Each row is a point. Each copy is the shape, with its points in the same order, stretched, turned, moved and blurred by noise. Is it also mirrored, or only turned?

Shape:
[[  6 -46]
 [-34  42]
 [  1  54]
 [  4 -45]
 [ 21  29]]
Copy 1, 5 rows:
[[ 20  42]
 [-39 -44]
 [-15 -57]
 [ 19  42]
 [  8 -35]]
Copy 1 is: mirrored
Copy 2 (5 x 2):
[[ 41   3]
 [-42  35]
 [-54  -2]
 [ 41   2]
 [-37 -18]]
Copy 2 is: mirrored
Copy 3:
[[-29 -26]
 [ 53   9]
 [ 45  46]
 [-34 -28]
 [ 16  42]]
Copy 3 is: mirrored
Copy 4:
[[  2  19]
 [-23 -40]
 [ 13 -68]
 [  6  21]
 [ 38 -44]]
Copy 4 is: mirrored

Shape (10 x 4):
[[ 74  45 -11  -1]
 [ 50  59  35 -65]
 [ -8 -24  29  -2]
 [-41 -15  22 -17]
 [-29 -28   5 -11]
 [ 47  33  -6 -21]
 [-15 -48  10  -6]
 [ 45  69   4  22]
 [ -8 -38  37  14]
 [-37 -30   1 -13]]
Copy 1, 10 rows:
[[ 64  46  41 -18]
 [ 54 -23  96  14]
 [ -2 -14 -24  32]
 [-42 -24   1  34]
 [-32 -16 -14  10]
 [ 46  20  48 -15]
 [-18 -17 -39  13]
 [ 24  55  47  18]
 [ -6 -15 -45  33]
 [-36 -15 -15  20]]
Copy 1 is: only turned
Copy 2:
[[-46  77  16  24]
 [-20  79  74 -25]
 [  4 -36  -6 -17]
 [ 35 -29  -3 -15]
 [ 24 -20 -30 -13]
 [-25  62  17  10]
 [ 14 -36 -42 -28]
 [-30  40  43  34]
 [ -3 -60 -12 -26]
 [ 33 -22 -33  -7]]
Copy 2 is: mirrored

Shape, 11 rows:
[[ -32  -15   11  -24  -18   16   59   36]
 [  10    0  -61   -7   34   14   10  -23]
 [  22  -23  -20   10   49   11  -11  -15]
 [ -66   12   -2   32  -26   40   -1    7]
 [ -10  -34   46  -21  -41   21   41  -10]
 [  16  -37  -19    4  -24    3   46    2]
 [  26   51  -35   -5  -54  -26 -110   17]
 [ -42    3   28   38    1   -7   52   20]
 [ -10   13  -28  -20   -5  -39  -21  -39]
 [ -46  -75   32  -27  -23    0   44   36]
 [  38   44  -19  -44    8   -3  -36  -12]]
Copy 1, 11 rows:
[[  1  42  15 -52  57 -47  21  21]
 [ 30  56  12  30   1   0 -27 -10]
 [ 19   8  18  18  18  19 -11 -28]
 [-23  27 -28 -61 -24   6   7  46]
 [-35  18   8 -44  32 -58  33  -8]
 [ 31  38  11  -7  16 -35  38   7]
 [ -4 -96 -58  35 -43 -44 -14  44]
 [-19  26  20 -42  40  12  46  66]
 [-14  24 -33  37  15 -20  -6  11]
 [  3  33 -15 -77  92 -43  37 -26]
 [-13 -18   8  42   0 -39 -34 -11]]
Copy 1 is: only turned
Copy 2, 11 rows:
[[  42   65   14  -43  -30   34   38   10]
 [  25   -8  -31    8   56  -11   38  -22]
 [  27  -57   -8    7   38    8   29    3]
 [  -7   52  -60   12  -57    4   16   29]
 [   4   20   16  -47  -54   24    3  -28]
 [  63   11   -6  -34    4   16  -11  -16]
 [-102   28    9   20   36  -57  -84   26]
 [  63   33    2   16  -47   19   24   22]
 [ -34   12   -9    9    3  -72   15  -32]
 [  47   23   19  -97  -56   16   23   30]
 [ -60    9   31   10   51   -9  -11  -28]]
Copy 2 is: only turned

Shape (12 x 9):
[[-40 -11   6  19  30 -22 -46  -2   8]
 [-13 -16  -2 -26 -10  15  36  -9  17]
 [ 15 -10 -20 -33  14   8  23  20 -23]
 [-10  -9  34  13  27 -19 -53  16  62]
 [ -7  19 -10  20  -8  21  10  17 -30]
 [-27   7 -13  26  -1 -26 -56  11  16]
 [-22  11  -6 -13  16  20 -55   1  28]
 [  2   5  10 -16  -5  -1  34  24 -14]
 [-14  16 -45  -3  20  14  28   9  30]
 [  1 -22  20   5  37  26  -1  11   0]
 [ 21  15  -6 -14  10   1  29 -24   5]
 [-32  50 -12 -12  23  11  42  22 -41]]
Copy 1, 12 rows:
[[  25  -15    7  -11   20    3  -95  -18  -27]
 [   5    9   24  -29  -14   14   22   40   31]
 [ -26    2  -24   -8    0    5   30   10   33]
 [   6    3   35  -21  -36  -42 -121   19  -27]
 [ -26  -48   -6   13   43    3   17    7    2]
 [  10  -54    2    7    1   -9  -76  -20  -38]
 [ -24  -42    8  -22  -33   24  -77   26  -29]
 [ -17   -2    7   -7   10  -17   26   -1   28]
 [ -24  -29   18   29    1   27  -13   46   40]
 [ -10   15    4  -24   16  -16  -39   35   13]
 [ -16   22   14    5   -9   31   34   28    2]
 [ -46  -41   12   18   61   41   21  -14   40]]
Copy 1 is: only turned
Copy 2, 12 rows:
[[-12 -26  13 -31 -43 -18 -53   4  27]
 [ 40  -8 -19  13   1  10  19 -16   0]
 [ -2  -4  24 -27   4  20  40 -28  -6]
 [ 30 -48  55 -11 -22 -61 -56  10  28]
 [-13  32  -2 -26  18   0   1  13 -18]
 [-20 -32  14 -36 -33 -55 -30  26   6]
 [ 14  -7  33 -20 -46 -53 -28 -12 -22]
 [ 10   2   3   0  24   7  28 -13   7]
 [ 28  20  13 -10 -39 -11  36  31 -14]
 [ 26   6  41 -21   3  18 -36 -13   4]
 [  8  -1  14  21 -15  16  14  -6 -12]
 [-13  67 -12  -4 -24  12  35 -11   2]]
Copy 2 is: mirrored
Copy 3 (12 x 9):
[[ -2  25 -24 -50 -12  14 -41  22 -11]
 [-42 -37  23  -5  -6  12   6 -16   4]
 [  2 -25  12  20  21  29  47  15 -10]
 [ -9  25 -33 -76  43  30 -39  -5  -6]
 [ -2  -2   1  31   1 -20  16  32  27]
 [  9  43 -35 -38 -12   2 -12  -4   4]
 [-13  39 -40  -3   3  32 -20 -16  -7]
 [-12 -20  33   2  29  -4  30  20   5]
 [-37   2 -30  -1  -8  -5  39 -10  -7]
 [ -9 -27  -6  -6  31  32 -20  38   3]
 [ -2 -27  -3   8  10 -11  15  -4 -26]
 [-24  18  12  33   6 -42  43  50  -9]]
Copy 3 is: only turned

Shape:
[[ 10  -3 -17  29  -6 -11  22 -27  -4  27 -37  14]
 [  6  29  28   3 -20 -16   6 -36 -11 -22   9 -17]
 [-18 -44  24  21 -16  33   4 -40  -3 -52  -7  39]
 [ 13 -30 -17 -29  -3 -43   5 -58   5  30  55 -13]
 [ -3  -8 -31 -43  49 -88 -25  -8  10 -13  21   0]
 [ 24  53  13  15  22 -45   4 -26  14   9  -8   0]
 [ 63  -1  -7 -72   9   4  14 -47 -24 -62  18  -8]
 [  8  -9  14 -15 -27 -20 -41 -59   6 -40 -72  -2]
 [ 52  19 -28 -27 -38  -6 -24   7  52 -20  24  25]
 [-27  -6 -42   1  43  32 -22  27  16  19 -27 -24]
 [ -3  20  59  35  29  -1 -28  36 -20  50 -24 -21]
 [-10  16 -48 -14 -32 -11 -45  21  25 -19 -42  -4]
 [ 11 -21 -40  32  11  -9   2  36 -20 -27  42 -18]
 [ 23  59  33  -4 -12 -24 -66 -63 -83  27  21 -17]
 [ 33  -3 -29  63  13  35 -24 -22  -9 -21   3 -35]]
Copy 1:
[[ -32   -2  -12   19    1  -33   29  -11    8   30  -24    0]
 [   1    9   -6   23  -40  -41   15  -22  -16   12   11  -37]
 [   3   57    8   -1   -4   -2   69   13    3    2   -5   13]
 [ -30   32    0  -52  -16  -75   -3  -54    2    3   12  -13]
 [  -2   33    6  -12   45  -47  -28  -38    4  -16    7  -33]
 [   7   -6   -5   20    5  -50    8  -58   -9   39    5  -42]
 [  -2   23   18  -32   -8  -36   25   43   18   10   -7  -71]
 [ -24   41   41   46   -5  -55   28   21   41    9  -24  -30]
 [  24    0   10   -8   -1 -112    9   10   -8   21   24    7]
 [  13  -14   -6    7   11   10  -29   11   32   19  -14   31]
 [  -3  -46   12   46  -14   -4   18  -51   28   10    8   -2]
 [   2   -6    3   60    0  -60  -15   37   -6   -3    0   20]
 [   4   -6  -66    8   -7  -42   -2   13    0  -38   16   12]
 [   3  -45   19   40  -71  -40   -6  -51  -36  -16  -32  -49]
 [  13   -5  -49   22  -33  -43   23    7   33    0  -26   11]]
Copy 1 is: only turned
Copy 2, 15 rows:
[[  -5    8  -24   36    8   38  -27  -36  -18    6  -10    8]
 [  -2  -57  -23   22  -27   -7  -37    3  -14   -2   22   -8]
 [  23  -55   20   55  -18   34  -14  -52   72   24    3  -11]
 [  46  -22  -53  -23    3  -24  -71  -25   -9   68   47    0]
 [  -7   19  -18  -83   25  -10  -82   -9   -8   42   61  -81]
 [   4  -14  -23  -11   -3   -2  -55   -1  -65  -21   -7  -49]
 [  -3 -121  -29  -34    5   35  -28  -13  -23   56   24  -30]
 [  -8  -62  -26   69   37   53  -41   -4   25   21   69  -59]
 [  41  -28   -9  -26   13   42  -50   49  -10   35  -12  -29]
 [  -8   49   38  -31   14   20   37   -2   -7   22   20  -11]
 [ -43   21   23   36   27  -47   -1    6  -53  -15  -23   -3]
 [ -22   30   17   -1   20   63  -21   44   19   16   39  -28]
 [ -23   13    6  -33  -48    9   -5    9   -6   61  -14   -4]
 [ -28  -65   14   61   24  -21 -104   23 -105   38   49   15]
 [   9  -23    8   29  -51   39    8   -1  -49   64   -5  -24]]
Copy 2 is: mirrored

Shape:
[[ 42 -41  24 -24  -3 -47 -41  35  47  11 -25  61]
 [  0  58 -37  41 -11 -64 -13  -7  19 -35  21  28]
 [ 47 -13  45   4 -21 -62 -47  26  24  60  23 -43]
 [ 20  41  17  -3  34  12  10 -49 -33  -5 -24 -23]
 [-29  41 -27 -34  28  15  10  29  65  -3  -2  37]
 [ 13 -35 -57  -4 -41 -61 -31  43 -37  43  23 -19]
 [ 13  57   3  41  37  22 -49 -10   1   7   4  57]
 [ -2 -16  52 -19  39  29  -5 -11  62  11  34  14]
 [-34  -7  35  16  34 -34   3 -37  10  28 -17 -26]
 [-39   7  14   2 -34  12   2  38 -26   5  51  30]
 [  7 -47   6 -35  15 -69 -27  20 -24  40  11  49]
 [-12  53 -41 -21  15 -14 -40  29   0  11  60  14]
 [ 25 -49 -31  34   8  20  41  19   4 -30 -28 -17]
 [ 43  -9 -50  39 -22 -47 -22 -35  21  18  58 -15]
 [ -7  21   0 -47 -40 -59  -2   3 -36  32 -48   2]
 [-23 -33 -49 -39 -15  16  -1  54 -24 -52  -8 -25]
 [-41 -16 -44  -3  18  36 -20 -47  14  -7  18 -36]]
Copy 1, 17 rows:
[[ 20 -51 -37 -32  19   3  62 -49 -22 -11 -11  33]
 [-13 -65 -20   5  61 -44  36 -40 106  25 -10  11]
 [ 17 -28 -15 -23 -58 -72 -17 -41 -20  10 -74  13]
 [-30  54   2  25   5  -4   4  36  39  13  -2  44]
 [ -8 -47  74 -36  38  45  76 -34  41  -4 -17   2]
 [ 47 -78 -26  -4 -13 -56 -22 -32 -31  85 -10 -35]
 [-68 -15  34  53  49  -4  22 -37  57  29   6  70]
 [-48   8  38 -45   0   2  18 -40   8 -68 -31   4]
 [-21  51  -5 -26 -35 -24  26 -25  20 -19 -25 -26]
 [-70 -63  28 -24   8 -48  27 -16   1  33  -8 -32]
 [ 26 -29 -21 -58   2 -27  62 -39 -19  43   6   8]
 [ -4 -66  70   4  44 -51  26 -34  36  50 -18  19]
 [ -6 -29 -24  14 -26  54  -6  -5  15 -22  46 -36]
 [ 12 -38 -34  -2  31 -52 -80 -65  50  24 -16 -18]
 [ 13  -9 -40 -13   7 -23  56  26 -21  75 -31 -12]
 [ 34 -79   9   9  11  -7  34  34 -40  11  28 -59]
 [ -9   2  23  24  31 -16 -38 -29  -3 -22  10 -64]]
Copy 1 is: only turned
Copy 2, 17 rows:
[[ 76  -6  54  55  67  -2  31   9  -7 -42  19  11]
 [ 16  14 -41  23 -19  47   3  -8  23 -41  59 -29]
 [ 37 -64  83  65  26 -14 -56  15 -13 -21  62 -35]
 [-14  -3  -7  14  -3  53 -10 -21 -40  36  -2  -9]
 [ 35  48 -24 -36  51  -2  16  21  13  -7   9 -37]
 [-13 -57  21  62   4 -62  26  18  19 -10  77 -15]
 [ 35  53   4  35   1  80   5 -20  -3  19  59  19]
 [ 55  49  56 -16  42   0 -28 -25 -28 -21   2   4]
 [-32  -2  20  19  20  34 -60 -18   8 -11  -2  -4]
 [ 18  17  38   2  -8 -26  39 -40  68  14  14 -21]
 [ 16   2  47  94  29 -39  36   6  -5 -18  13  -1]
 [ 19  30  -3  19 -11 -23  12  32   4   9  60 -41]
 [ 26 -21 -45 -20  34  -3   2 -43   7  -5  23  47]
 [ 12 -11  13  23  -3 -10 -10 -20 -44 -60 115 -14]
 [-30 -55  30  45  26  -6  52  22  14  14 -10 -64]
 [ 15 -31 -14 -26   1 -53  53  24  33  21 -13  18]
 [-25  26  14 -47  -1 -10  -6  -7 -23 -11  37  21]]
Copy 2 is: mirrored

Shape:
[[  1   2   4   5 -47   0  15  17 -18  45   0  22]
 [  9   0 -21  -1  -4  -5  45 -17 -14  29  -1  54]
 [ 21 -19 -12  13 -13 -12  20  43 -37  20  -8 -78]
 [-31 -52 -26  10  41  16  24  31  29  22  19 -14]
 [  1   9  -8  -9  -1 -19 -57  -4 -45  -5  21  48]
 [-34 -18  33 -43  -5  -3  70 -29  16  18  69 -72]
 [ 51 -35  74  -2  28  13  18  20  17  -8  38 -12]
 [-19  56  45  -3  76 -51  -8  23  18   3  20   0]
 [-26 -57  29  15 -41 -11  30  13 -50  41  89 -42]
 [ 13  19 -18  33 -27 -71   6  -8  -7  29 -44  -5]
 [-18  11  -8 -13 -28 -34 -31 -23 -38 -34 -13  30]
 [ 33   6 -23 -52 -24  14  24  30 -30  53 -17 -22]
 [  7  21  -7  19 -61 -32 -22  12  10 -38  16  16]
 [ 65  45  -7  87 -33 -36  -1 -14  60   2  25 -31]
 [ 10 -38 -31  28 -38  72 -14  11   0  55 -22  -8]
 [ 27  31 -31  38 -33  38 -16  24 -33  36  36  -7]
 [-29 -29  35  18  11 -22  25  22 -52 -16  -8  18]
 [-11 -20 -11 -16 -61 -13  -7  -1  -1  12  63   7]]
Copy 1:
[[ 26 -20  -5   8  16 -37  48  30 -18   4  23 -45]
 [-22 -45  20 -15   9   2  40  75 -52   8 -20 -23]
 [ 45 -58  -1  29 -69  -2   0 -24  18   3   9 -59]
 [-40 -36  58  27 -29 -54 -27  -1  22  27  39  23]
 [ 12 -10 -60 -17  49   4 -19  17 -57 -40  31   4]
 [-38  15  38  68 -48 -39  25 -72  19  18 -78  -9]
 [-32 -16   6  50  -7 -78 -64  -4  35   5 -28 -63]
 [-19 -10 -56  46  31 -42 -23  40  18  20 -60  47]
 [ -3 -11 -23  88 -46 -63  19 -71 -19 -14  39 -68]
 [ 45 -66  18  25  25  44  56  72  -5  -8  -8 -43]
 [ 25   8 -27  -3  44  50   0  16 -38 -21  10  -5]
 [ 28 -31  -4 -50 -50  -7  47  11  -1 -24 -17 -42]
 [  8  -6 -22  12  72  20  11  -5   8  -3  24 -30]
 [ 25 -83  28  65  96  -2   5   2   8  24 -47 -80]
 [ 60 -45  64 -14  -3 -52   2 -14 -14  15  58 -45]
 [ 52 -55 -50  -7  20 -36   7 -38 -35  16  20 -43]
 [ -1  -1 -16  48 -29  -9 -23  38  -6  15  26 -32]
 [-18  -3 -12  14  46 -23  28 -37 -18 -35  34 -36]]
Copy 1 is: only turned
Copy 2 (18 x 12):
[[  28   23   12   -7  -58  -22  -32    6   -4   30  -10  -29]
 [  16   31  -10   -3  -28  -53  -31  -24  -34   21    6  -32]
 [  18   18   38   58   21  -11   -9   27   22   50  -56  -20]
 [   5   -7   11   53   20    7  -15   -2  -43   63  -36   36]
 [ -37  -25  -19  -22  -31  -48  -20   11  -18  -14    5  -51]
 [  32   47   25   22   15   39 -103   29   44   65   19   20]
 [ -15   43   -1   23   50   80  -26    6  -20   61  -90  -16]
 [   5   13  -45   51   27   -4   -3   73  -50   16   -6    8]
 [  13   25   41  -19  -11  -17  -75   32   -9   98  -51  -15]
 [  27   19    3  -34    9  -80   31   -2    2    7   10  -49]
 [ -42   -2    7  -45  -21  -58  -14    3   18  -42   44  -42]
 [  30   17   16   79  -55   11  -44   13   31   37   -4  -37]
 [ -41   24   -8  -54    0  -22   -3  -14   70  -15   -4  -10]
 [  30   41  -37  -60   68  -17   11  -29   75    9  -63  -12]
 [  49  -20   32   14  -53   12  -34  -24   -2   15  -39  -16]
 [  32   -2   -9   26  -45  -22  -52   11   25   10  -55  -20]
 [ -21   27   30    4    2  -43   -5   30  -72   26  -27  -20]
 [ -21    9    5  -42  -32   -5  -54  -11   54   40    4  -11]]
Copy 2 is: mirrored

Shape, 15 rows:
[[ 61   7  15  47  38  13  42 -51 -27 -33   9  39]
 [-13 -15 -19  48  -5   5   5 -28   6   2  -1 -52]
 [ -5 -26  20   8  81 -32  -3  -6  29   9 -24  29]
 [ 43  52  -8  -8  43 -40  25 -49 -36 -38  17  31]
 [ 19  -9  28  -9  11 -58  29  21  45 -55 -12  24]
 [ 41  -9  -7  -2  42  25 -14 -48 -32 -50 -10  18]
 [  9  12  27 -34  13  -1  45   4  48 -40   8  37]
 [ 54  25  34  -5  35  -5  26 -93 -20 -53 -26  20]
 [ -5 -31  15 -11  46  -6   5 -30  35  -1  32  14]
 [-54  -6   5  26 -11  12  27 -13 -28  11 -20 -13]
 [-33  19   7  42  -2  12 -18 -18  36  36 -14 -17]
 [-25 -12  25  47  -5  34 -56  -9  -2   8  10   3]
 [  8  17  23  18 -12  33  10  11 -21  31  -8 -58]
 [ -3 -13 -27  19 -51  16   4   0   7  50 -30 -13]
 [ 55  32 -23  21  76  36  17 -57 -20 -77 -18  32]]
Copy 1:
[[  18   17    8  -30    1   58   19   -9  -25  -46  -80   10]
 [  37    2    3    7   -3  -38   64  -17    7  -12  -41   15]
 [ -59    3  -12  -42  -31  -32    9  -36  -16  -39   -1  -12]
 [ -10   -2  -34  -21   19   28    6   31   -2  -33  -97  -24]
 [ -53   20  -33   10  -25   25   13  -23  -51  -12   21  -57]
 [  10   13   19  -14   27  -27  -22   -2  -44  -56  -83   -4]
 [ -45   38  -31   49  -30   38  -19  -18  -14  -22   -2   -1]
 [ -14   25   -1   -8   44   23    7  -40  -37  -50 -121   -9]
 [ -25   27  -37    5  -29  -38   -3  -22  -12  -23  -44   51]
 [  -5   -1   39   13  -10  -18   28   -5   28   27  -28    6]
 [  25   10   -2    9  -17  -14   36  -54   55   -2   -7    8]
 [  48    0   21  -13  -18  -41  -17  -43    2   12  -28    6]
 [  38  -44    9   22   33    7   21  -30    6   10  -15   16]
 [  38   39    4   14   31   12   36   -9   51   17   33   27]
 [   4   11   27  -13    1   13   -2    1  -29 -106  -96  -28]]
Copy 1 is: mirrored
Copy 2 (15 x 12):
[[ 20  29 -36   4  27 -33  20 -40 -38 -43  41  38]
 [ -5 -32  14 -24 -18  31  16 -43 -56 -10  22   5]
 [-33  30  39  23  40  28 -17  -1  -2 -24  34  11]
 [ 41  29 -32   6  48 -25 -13   3 -48 -24  -5  -4]
 [-55  27  11  41  33 -19   3 -41   6  17   8 -24]
 [ 56  43 -36 -13  -3  -6 -12 -31   1 -48  22  29]
 [-14  30 -39  46  25 -34  -9  33   2  33  19 -16]
 [ 37  37 -39  20  22 -18 -17 -35 -31 -63  44  -6]
 [ -9 -13 -19  -8  31   5 -28   6   0   4  71 -14]
 [-19   6 -11  18 -26  21   5  -4 -33 -56 -21  28]
 [-21 -18  54   9 -15  12   4   9 -59 -14  31   4]
 [  7 -33  33  -8 -30  -1  18 -18  -5 -43  40  20]
 [ 15  -2 -10  15 -19  26  64  -1 -38 -33  16  -9]
 [-38  12   0 -35 -37  -7  23   0 -34 -28  14 -20]
 [ 74  72 -32  35   7 -29  -5 -14 -48 -42   9  55]]
Copy 2 is: only turned
Copy 3 (15 x 12):
[[-27 -37 -11  68  15   0 -24  50   0  22  78  -6]
 [-31 -16   1  14  21  41   1  24 -13   6 -28 -31]
 [ 15  16  20  10 -13 -34 -27  20 -49 -41  43 -61]
 [ -9 -36 -12  62 -42   6 -48  19  16  23  45  10]
 [-36  20 -19  31 -36 -29   4  32 -26 -47  12  -4]
 [ 14 -24   5  58  27 -29 -55  28 -21  31  29  13]
 [  5  16 -36 -11   4 -16  -2  12  -5 -40  38  16]
 [  5 -34 -28  91   7   4 -61  28 -29  -2  50  16]
 [ 36  -7  -3 -16   0 -27  -3  18 -49 -20  32 -34]
 [-29  36 -22  -1  25  57  -2 -27   4  13  -2 -29]
 [-24 -17  25 -12  23  35  -5 -15 -24 -33   0 -35]
 [-31 -33  34  15  41 -20  -3 -26 -44   2   8 -34]
 [-28 -23   2  45  42  20  20 -15  29 -13 -21 -45]
 [-14  18  33  -1  26  58  42  -2   5  -8 -12  -7]
 [ -3 -32  -8  49  33 -18 -94  56   7  30  58  34]]
Copy 3 is: mirrored
Copy 4 (15 x 12):
[[-23   4 -14  45 -57 -29  65  29  31 -41 -49 -30]
 [  8 -35 -35  29 -16   0 -43  39   0  14 -15 -13]
 [-96 -17  29  24  25  23  25  17  50   0   9 -34]
 [-27  60  -2 -28 -55 -38  60  39  24  -4 -23 -26]
 [  0 -12  66 -10  10 -59  -2 -23  40   3 -27 -28]
 [-55  18 -37  34 -23 -31  15  33  19 -51  13 -40]
 [-25 -24  39 -31 -33 -44  26 -44  -1   2 -16  -5]
 [-33  19   2 -12 -77 -40  34  29  35 -61   6 -50]
 [-75 -18  15  14 -13  -3  -8  11  41 -12  -1   6]
 [ 13 -25   3  14 -23  38   8  15 -48  11  -1  -4]
 [  0 -69 -36   2 -18  26  -5  -1  10  29  25  15]
 [  8 -41 -52  64  11  14 -27 -19   8  -3  45   7]
 [  6 -14 -52 -11  -5  52 -23 -33 -23   9 -32 -30]
 [ 24 -57 -26 -15  23   9 -18  18  -4 -20 -24  28]
 [-68   9 -41  19 -58 -72  71  33  11 -31  -8 -62]]
Copy 4 is: only turned
